Each row of a before or after table is a point. One or more steps were done to the points. Then noise was added and the rows were shuffled. The steps act on how far a point lies along the listed directions, d1 being the first. Write out the steps. A step turns or swaps two directions, mirrors them in a line or flattens them onto one, adds a multiple of one to another, or multiplies one. Angles are multiples of 10 degrees, from the lower direction toward the higher: turns from -170 to 170, lines from 10 to 170 but not 90. Use the fewest steps. Two steps may share a direction if one is a turn and the other turns, adds or multiplies; they go together, in the order done. Otherwise the lowest direction goes first.
In the rows, 128 means zero.

Directions:
(1): [179 115 133]
(2): [126  99  84]
Before (12 x 3):
[[110 104 106]
 [109 113 110]
 [121 116 110]
 [ 85 116 101]
 [ 21 144 113]
 [ 99 136 121]
 [113 100 110]
 [ 47 155 128]
 [102 168 173]
 [121 143 164]
 [131 116 107]
 [133 123 118]]
After (12 x 3):
[[ 78 124 111]
 [ 26 162 147]
 [102 140 132]
 [ 55 169 152]
 [128 125 116]
 [124 119 104]
 [124 167 181]
 [105 109 116]
 [118 116 113]
 [ 97 111 112]
 [100 121 113]
 [133 143 168]]
Steps: turn d1 and d2 by 20 degrees

Directions:
(1): [124 101 166 118  76 140 124  80]
(2): [ 75  95 159 145 127 115 153 167]
(3): [105 142 123 148 133 207 132 128]
Before (13 x 8):
[[158 155  74 110 151 172 114 112]
 [ 39 120 127 178 194 198 167 222]
 [129 159  65 132 191 124 124 182]
 [114 109 151  98 106  72 120 152]
 [115 107 169 130  74 137 135  86]
 [ 86 122 128 127 158 160 151 164]
 [165 132 140 109 109 126 113  82]
 [ 82 105 147 137 162 148 155 162]
 [145 133 125 143 143 123 119 125]
 [148 123 105 111 123  99 138 104]
 [107 118 144 128  95 124 145 129]
 [150 123 131 116 140  80 106 132]
 [ 80 141 107 148 162 161 132 175]]
After (13 x 8):
[[164 135 119  98 105  95  97  76]
 [120 137 117 143 146 179 115 130]
 [160 131  73 109 172  96 125 151]
 [209  98 149  59  61  63  90  29]
 [146 130 125 141 146 136 127 125]
 [191 164  68 102 128 138  95  87]
 [ 70  97 158 149 116 109 157 155]
 [153 101 161  95 104 111 124  68]
 [101 113 149 135 101 128 140 137]
 [152 113 141  74 113 105 123  88]
 [ 89 134 147 117 107 193 122 131]
 [ 95 131 130 144 165 133 141 165]
 [113 137  99 137 132 150 152 136]]
Steps: swap d1 and d2; multiply d3 by -1
